Rows are points. The ring and each string are closed loops that go straight from each point to the next, and from the last back to the first. Before rounding, they use only three directions, however many columns there are. How many times does the string pass through the ring? Passing back the other way cancels.

Ring (7 x 4)
0:  18 -42 -32   1
1:  47  -6  27  -7
2:  39  42  55  -1
3:   5  61  36   2
4:  -1  35  14 -20
5:  -2 -19 -26 -32
6:  -4 -47 -55 -11
String (25 x 4)
0:  17 -61 -43 -22
1:  -3 -69 -78  17
2:   1 -40 -54  27
3:  34 -41 -18  13
4:  20  -4  -5  22
5:  30   5  18  -6
6:  72  11  72 -38
7:  78  42  99 -24
8:  35  57  59  17
9:   4  32   8  22
10:  29  16  28 -13
11:   9  31  13  21
12:  44  37  55   8
13:  54  23  53  10
14:  21   5   4  17
15:  26  -4  10 -15
16:  49 -48  -1 -22
17:  18 -74 -57   2
18: -20 -54 -85  28
19:  -5 -24 -41   6
20:  -7 -23 -43   4
21: -24 -46 -79   9
22: -25 -52 -83   6
23:  -9 -21 -43   6
24:  20 -23 -10 -23
Times through: 3
String (22 x 4)
0: -20  19 -15 -30
1:   0 -21 -21 -56
2: -21 -26 -56  -8
3:   0  -8 -23  -1
4:  26 -30  -7 -34
5:  15 -63 -45 -25
6: -14 -65 -85  14
7:   0 -81 -79  -4
8:  27 -46 -18 -34
9:  19  -8  -1 -18
10: -24 -26 -63  11
11: -19 -12 -46   4
12:  12  -2  -2 -20
13:  17   6  16 -52
14:   2  45  32 -46
15: -25  69  11  10
16:  -6  25  -5  12
17:  17  27  25 -16
18:  23  50  52 -27
19: -13  85  37   5
20: -20  50   0  13
21: -15  31  -7   2
Times through: 2

Ring (9 x 8)
0: -10  17 -18 -22  34 -30   4 -32
1:  -1  -3 -36  -5  54 -38  23 -36
2:   9 -23 -49   3  51 -36  45 -24
3:   3 -18 -27 -35 -14  -1  62   7
4:  -3  -5  -8 -61 -58  21  60  27
5:   0   6 -12 -52 -69  19  30  45
6:   7   6 -29 -23 -38  -1   5  40
7:   3  16 -32  -9   1 -22 -17  13
8:  -8  25 -17 -23  15 -24 -12 -15
String (28 x 8)
0:  -29   42   17  -63    6  -11    4  -43
1:  -17   23    5  -59  -21    1   23  -11
2:    4   -3  -35  -12   17  -23   20   -4
3:   18  -26  -71   37   88  -60   20  -29
4:   25  -46  -92   64  140  -83   35  -55
5:    3  -19  -42   -4   57  -36   48  -36
6:  -10    3   -9  -48   -6   -4   46  -14
7:    4   -6  -34  -16    8  -18   28    1
8:   14  -27  -52    2   29  -27   46   -2
9:   18  -47  -57   -4   19  -17   82    4
10:   -5  -17   -5  -71  -57   26   90   18
11:  -16   13   14  -85  -70   29   55   16
12:   -1   -1  -17  -42  -30    4   39   15
13:   14  -18  -45   -8   -6  -13   35   23
14:    4   -6  -15  -55  -78   26   50   52
15:   -8   13   11  -87 -116   46   45   60
16:  -14   24   18  -90 -109   43   33   50
17:   -3   11  -11  -46  -45    8   22   25
18:    8   -2  -36  -14  -12  -12   13   23
19:  -10   18   -3  -54  -41    7   20   14
20:   -5   24   -8  -44  -48    6   -2   29
21:   16   10  -53   18    5  -31  -36   34
22:   18    4  -61   31   33  -44  -34   18
23:   11   -1  -50   12   28  -35   -6    6
24:   -4   10  -19  -31   -9  -10   16    3
25:  -19   34    9  -60  -27    2    5   -7
26:  -26   49   14  -55    0  -13  -17  -31
27:  -19   36   -4  -32   35  -30  -14  -43
Times through: 2

Ring (6 x 9)
0:  17   0   3   2  -8  -1  52  19  15
1:  35  45   1 -43 -16  18  64 -15 -44
2:  22  59   8  -2 -19  26  47 -31 -41
3:   3  45  13  50 -18  23  32 -27  -8
4: -10   9  25 101  -8  -3   5   7  39
5:   4 -13  16  54  -3 -15  24  30  42
String (25 x 9)
0: -13 -28  39 133   6 -39 -21  49  77
1:   6  -1  34  77   2 -29  -4  33  31
2:   9  13  16  41  -8  -3  27  10  13
3:   1  -8   6  43  -9   1  40  18  39
4:   6 -26  -3  18  -7  -3  56  32  48
5:  20 -11  -8 -22  -9   2  70  24  20
6:  33  14   2 -37  -9   0  60  14 -14
7:  21  26  17  14  -8  -3  31   5 -11
8:  25  33  -4 -30 -17  22  68 -12 -24
9:  45  59 -13 -92 -23  36  93 -30 -69
10:  44  61   4 -62 -17  19  64 -22 -68
11:  37  52  14 -28 -12   7  44 -11 -50
12:  48  68   2 -74 -18  23  69 -28 -78
13:  39  57  -9 -72 -22  33  83 -29 -60
14:  46  52  -3 -76 -17  21  76 -17 -62
15:  35  35   8 -34 -11   4  52   0 -34
16:  17  22   7   9 -12   8  45   0  -4
17:  17   5  -9 -19 -14  15  72   7   9
18:  10 -24 -13  -7 -10   6  74  27  42
19:  11 -16  18  41   0 -23  24  39  38
20:  14  15  22  41  -5 -10  19  14   7
21:   5   7  16  51  -7  -4  25  13  23
22:   6  14  13  43 -10   3  31   5  15
23: -14 -15  16  96  -6  -5  17  21  63
24: -15 -17  20 104  -4 -10  11  25  66
Times through: 4

Ring (7 x 11)
0: -62 -20  -4  29  35  12  -8 -11 -57 -37  -9
1: -58   5  29  24  -3 -21  17 -26   4 -10 -34
2:  -8  24  38  -1 -27 -41  22 -21  54  14 -27
3:  48  23  16 -26 -17 -32   4   0  52  16   6
4:  72   6 -17 -35  11  -3 -20  20  11   1  38
5:  45 -19 -43 -20  46  28 -37  26 -52 -26  50
6: -22 -31 -34  11  57  33 -31  11 -82 -45  26
String (24 x 11)
0:   91    7  -24  -42    6    7  -10   20   17   12   44
1:   58    8  -11  -27    0    3    3    7   18   11   24
2:  105   15  -18  -49   -6    0   -2   18   37   23   41
3:   89   14  -11  -45    3  -18  -22   22   32    8   40
4:   87   27    6  -43  -26  -22   12    5   67   33   19
5:   71   37   26  -37  -40  -42   21   -5   90   38    1
6:   12   35   48  -13  -36  -63   15  -16   80   20  -25
7:  -16    2   11    4   11  -19   -9   -5   -3  -15   -4
8:   -2   13   19   -1  -12  -19   17  -15   28    7  -14
9:  -35   22   44   14  -33  -32   42  -35   50   18  -44
10: -115    4   51   48   -2  -38   18  -40   -2  -23  -61
11:  -70   -7   19   29   21  -18   -7  -16  -27  -32  -23
12:  -15    0    7    6    8   -7    3   -9   -5  -10   -6
13:   -9   10   16    4  -12   -8   26  -19   21    9  -17
14:  -66   15   44   28  -23  -29   39  -39   29    5  -52
15:    6    7    8   -4   -4   -8   12  -10   15    4   -4
16:  -13    3   11    3    7  -15   -1   -8    1  -10   -6
17:  -28   28   52    6  -29  -59   18  -25   60    9  -39
18:   16   41   54  -15  -43  -69   20  -18   92   26  -28
19:   14   15   20  -13    0  -41  -17    2   28   -6    2
20:   32    8    0  -17    0   -9    0    1   17    4   11
21:   77   16   -6  -37   -9   -8    2   10   38   19   26
22:  103    8  -25  -50   12   -4  -28   30   18    5   53
23:  104    4  -31  -49   15    5  -26   30   10    5   56
Times through: 2
String (25 x 11)
0:  -46   -6   11   19   19  -11   -7  -11  -23  -25  -13
1:  -96   -1   36   40   11  -32    1  -28  -16  -31  -42
2:  -78   19   56   31  -23  -47   31  -40   36   -1  -58
3:  -10   31   46    1  -44  -38   47  -33   73   30  -40
4:    4   11   14   -4   -7  -17   11  -10   23    5   -7
5:   -6   11   20   -1   -4  -27    3  -10   21   -2  -10
6:  -11   21   38   -2  -12  -54   -3  -11   43   -2  -19
7:   46   36   36  -27  -37  -53   16   -9   85   29   -9
8:   40   22   19  -24  -11  -41   -8    3   48    8    6
9:  100   33   10  -50  -29  -33    6    9   80   35   22
10:   89   21   -4  -42  -19  -10   11    8   53   30   25
11:   22    2   -5  -12   10   -3   -6    3    0   -5   14
12:   43   -9  -25  -22   38    0  -45   26  -29  -26   43
13:  102  -14  -55  -47   47   24  -54   46  -37  -20   78
14:   89  -11  -48  -40   33   31  -29   32  -27   -7   62
15:   55   -8  -32  -24   24   23  -13   16  -20   -6   39
16:   53  -33  -65  -21   65   53  -46   35  -84  -36   68
17:   -8  -45  -58    5   87   46  -64   31 -120  -67   54
18:  -22  -29  -31   10   59   23  -41   14  -81  -50   27
19:   13   -5  -12   -6   15   11   -1    0  -15   -8   13
20:  -28  -27  -27   15   45   35  -14    1  -70  -35   15
21:  -91  -42  -25   44   67   38  -25   -6 -113  -63    0
22: -115  -37   -8   53   60   21  -22  -14 -103  -65  -16
23:  -73  -13    8   34   19    9   13  -24  -39  -24  -25
24:  -23   -1    7   10    7   -3    9  -13   -7   -9  -10
Times through: 2
